Each row of a before or after table is a point. One or more steps were done to the points. Then noise was added and the rows were shuffled. The steps act on how far a point lies along the listed directions, d1 being the first. What was done? A step turns or swaps two directions, mirrors them in a line or flattens them onto one, adds a multiple of one to another, or multiplies one. Angles are multiples of 10 degrees, from the lower direction toward the higher: turns from -170 to 170, lines from 10 to 170 but not 90. Use the fewest steps. Two steps may share a direction if one is a turn and the other turns, adds or multiplies; they go together, in the order done. Otherwise the lowest direction goes first.

Directions:
(1): 2.9 -5.4 -0.1
(2): -1.8 -0.8 -5.8
(3): -5.1 -2.8 2.0
Before (14 x 3):
-1.8 -6.3 1.2
0.1 3.9 4.1
6.2 -0.6 1.2
-3.4 -1.7 -1.3
-2.3 -5.0 0.3
-2.0 -3.0 6.1
-3.8 -2.6 0.9
-3.6 0.9 7.7
0.7 -1.2 0.8
-1.0 -1.6 0.4
-0.3 2.4 6.9
-2.4 -5.1 3.5
3.8 -1.2 2.8
3.8 3.3 -2.2
After (14 x 3):
6.1 3.0 4.1
4.4 -1.0 8.0
3.9 0.9 -2.3
1.8 -2.8 5.9
-5.1 -1.9 1.3
0.2 1.5 0.8
7.7 -0.7 6.6
-0.7 3.3 4.8
2.1 -0.1 -4.0
-3.7 3.3 4.7
3.1 3.6 -3.0
3.8 5.1 -2.3
5.4 4.2 0.5
1.5 0.9 -0.8
Steps: turn d1 and d3 by -160 degrees; multiply d2 by 1.3

Directions:
(1): 6.0 -1.3 -0.5 1.1 0.5 -5.9
(2): -2.8 -7.3 -3.3 0.8 -0.5 -0.9
(3): 3.0 -3.7 3.2 -3.6 4.2 3.3
(4): 2.9 -2.0 2.5 1.2 -6.8 2.8
Before (14 x 6):
-0.1 0.2 0.1 1.4 1.1 -3.2
-7.8 0.2 -5.3 1.9 2.6 1.8
-7.5 4.6 -4.7 2.5 -0.9 -4.9
-2.7 2.0 -0.7 2.2 -6.5 -0.5
5.7 -9.7 -1.3 -1.1 1.1 -2.5
2.6 -1.7 -0.4 4.6 -4.0 -0.6
-0.6 3.2 -1.3 2.9 -1.1 -2.7
-5.3 4.0 -3.4 1.2 -6.1 1.9
4.8 0.1 3.8 0.1 -5.1 2.4
0.1 -4.7 -2.1 3.7 -5.9 0.6
-6.8 7.5 -4.9 0.0 3.1 -2.8
2.4 -3.6 4.0 -1.1 -5.1 2.9
0.9 -4.0 -0.8 -0.2 -1.0 1.1
-0.3 -0.5 -1.2 1.2 -5.8 2.3
After (14 x 6):
0.7 1.9 -4.0 3.9 0.2 -6.2
-1.0 7.7 -2.4 -2.3 4.8 -2.2
-1.7 2.9 -0.6 2.5 -6.4 -3.2
-0.4 1.2 0.6 -4.3 10.3 -2.4
2.4 -0.1 -1.4 1.5 -2.1 -2.0
6.4 3.4 1.8 -1.4 6.7 -0.2
-0.7 -2.8 0.9 0.1 1.9 -0.8
-4.8 2.0 -2.9 2.6 -5.2 -0.5
-3.1 4.4 -2.0 -0.2 2.9 -3.9
-2.7 -0.2 -1.2 -0.2 4.6 -0.4
-2.0 -0.4 -3.5 4.2 0.8 -3.0
4.1 -7.3 -3.3 2.6 -5.4 -4.1
0.4 1.2 2.0 -6.4 9.6 3.2
-0.7 4.6 -3.4 1.3 0.0 -3.0
Steps: swap d1 and d2; turn d3 and d4 by 90 degrees

Directions:
(1): -3.3 -2.3 3.4 -1.2 -0.6 4.0 1.4 -6.4 1.2 0.9 6.7
(2): 1.9 -2.8 -4.3 2.5 -4.1 5.9 -2.9 4.3 -0.7 3.1 3.3
(3): 5.4 1.4 -1.4 -5.8 5.5 2.4 3.8 2.5 0.7 0.1 3.3
Before (10 x 11):
1.5 3.7 1.1 -1.3 3.1 -8.0 -0.8 0.2 0.3 -4.1 -7.4
-2.6 -3.3 -2.0 4.0 -6.7 3.6 -3.2 -1.2 0.5 1.9 3.7
4.4 3.3 -2.0 -3.0 3.4 -0.5 -1.5 2.8 -2.7 0.5 -4.2
-1.6 -0.4 -3.0 1.2 -2.1 -1.7 -1.7 2.1 0.0 -1.9 -2.7
5.5 -2.0 -1.7 -5.6 1.9 7.7 2.8 6.2 2.5 3.6 10.0
5.0 2.3 -9.6 2.6 -1.6 1.3 -0.8 13.6 -1.4 2.3 -7.6
0.3 2.1 0.7 0.7 2.7 -2.5 -1.2 -2.4 0.2 -0.9 0.5
-0.6 -0.2 2.0 -4.4 1.0 -0.7 3.9 -3.7 3.0 0.5 2.8
-4.0 -4.5 2.4 3.0 -5.1 3.5 -3.3 -1.1 0.3 2.9 1.8
1.3 0.2 -1.9 1.9 -3.7 -2.7 1.1 2.4 2.6 1.2 -2.8
After (10 x 11):
3.3 -0.4 -1.7 -4.6 2.4 4.3 3.3 -0.1 1.9 0.8 6.8
3.6 -1.9 0.0 -4.8 2.5 5.1 1.7 2.8 1.0 2.6 4.5
0.3 1.3 -1.8 -3.1 2.3 -1.9 1.7 0.7 0.7 -2.8 -1.0
-5.0 5.3 6.3 -5.5 7.4 -6.3 8.6 -7.5 2.5 -3.7 -4.4
-1.0 -2.7 -2.3 2.3 -6.5 0.7 -2.0 1.1 1.6 2.6 0.2
-8.5 -4.2 7.6 0.9 -4.4 2.1 0.0 -7.6 3.1 1.8 7.9
-2.4 2.5 2.9 -0.8 1.2 -3.5 -2.2 -4.4 -2.2 -0.9 -5.1
1.5 2.9 -0.9 1.4 0.4 -7.2 -3.3 2.4 -0.7 -3.2 -8.7
1.2 1.4 -1.7 2.6 0.1 -1.1 -3.4 0.5 -0.3 0.2 -0.1
1.8 1.5 0.6 -2.0 0.3 -3.5 4.2 -0.3 3.5 0.1 -1.3
Steps: turn d2 and d3 by 150 degrees; turn d1 and d2 by 70 degrees

Directions:
(1): 8.6 5.9 3.5 -2.8 2.6 0.1 -1.9 1.5 3.1 -2.9 2.3 -0.7 2.1 -1.7
(2): -5.1 4.2 -1.3 -0.2 1.6 7.3 -2.6 4.5 0.9 2.0 3.0 -4.7 -2.0 -2.4
(3): -1.2 -2.8 -4.3 -2.9 4.6 0.3 -3.3 0.5 -6.0 -6.9 3.0 0.8 3.5 -0.1
Before (11 x 14):
2.6 1.6 2.0 0.2 -3.6 -2.3 2.7 0.0 2.7 3.2 -4.1 1.8 -0.8 1.7
0.6 0.7 2.4 0.9 -4.0 -3.1 1.1 -1.0 4.7 2.8 -1.5 0.6 -1.9 0.2
-12.7 -9.5 -2.6 6.6 -6.5 -1.6 5.6 -3.8 -2.5 5.2 -4.7 0.4 -3.6 3.2
5.3 3.9 5.1 -2.9 0.4 -2.9 1.2 -1.7 1.7 -2.3 -0.6 -1.5 1.9 1.8
1.4 2.7 -2.2 -2.3 2.3 1.4 -2.1 0.9 -4.4 -3.2 1.6 0.7 0.7 -4.2
1.3 4.8 0.6 2.6 0.3 5.8 0.6 2.4 2.9 3.5 1.2 -4.1 -2.5 -0.5
1.4 -0.4 -0.9 -2.7 4.3 0.5 -5.5 2.4 -4.5 -5.2 2.5 2.9 1.0 -2.2
2.4 6.2 3.1 1.0 -0.4 2.6 1.1 3.5 3.9 3.2 -0.4 -2.4 -3.5 -1.0
3.5 -4.0 -6.4 -7.7 10.4 -1.6 -4.8 0.0 -9.5 -14.8 8.5 2.2 5.9 -0.8
2.4 5.1 0.0 -2.7 -0.4 2.0 -1.5 1.0 3.5 2.5 -0.1 -3.5 -1.6 -0.7
6.2 5.6 3.7 0.7 -0.1 1.0 -0.2 0.1 5.2 0.1 -1.1 -1.0 -0.3 -4.4
After (11 x 14):
3.0 4.3 5.2 -1.6 -0.3 -1.2 1.4 -1.5 2.3 -0.1 -1.4 -1.6 0.8 2.1
-1.6 3.1 0.5 -0.7 2.0 4.6 -4.3 5.2 0.4 1.4 2.5 -1.0 -2.9 -3.0
2.7 -0.2 1.2 -1.0 -2.4 -4.0 2.4 -1.1 0.8 0.9 -4.2 3.2 0.4 2.3
5.6 -1.7 -0.6 -1.5 2.2 -4.6 0.4 -0.5 -3.5 -5.2 -0.7 3.3 2.2 1.1
-0.5 4.0 -1.6 -1.0 1.8 3.5 -1.4 1.9 -2.1 -0.1 2.5 -0.9 -1.2 -4.6
2.3 -1.5 1.7 -0.5 -2.9 -5.8 0.5 -2.2 2.4 -0.4 -1.7 2.4 0.1 1.1
-6.1 10.1 -0.9 -1.6 3.5 13.0 -2.6 8.0 4.5 3.9 9.0 -9.3 -5.5 -5.4
4.0 -0.4 -1.9 -4.7 1.4 -2.7 -2.0 -2.1 -1.5 -2.9 -0.3 0.1 2.2 1.2
-7.5 -7.9 -1.6 4.8 -5.0 -2.4 4.6 -3.7 -1.7 2.1 -3.9 1.0 -1.3 3.1
6.7 0.6 1.8 -0.8 1.3 -2.9 0.1 -1.7 0.7 -4.4 -1.0 1.8 2.4 -3.3
4.4 -2.5 -2.4 -0.1 2.7 -1.0 0.6 -1.7 -4.8 -5.3 1.3 1.5 2.9 1.5
Steps: multiply d1 by 0.7; swap d2 and d3
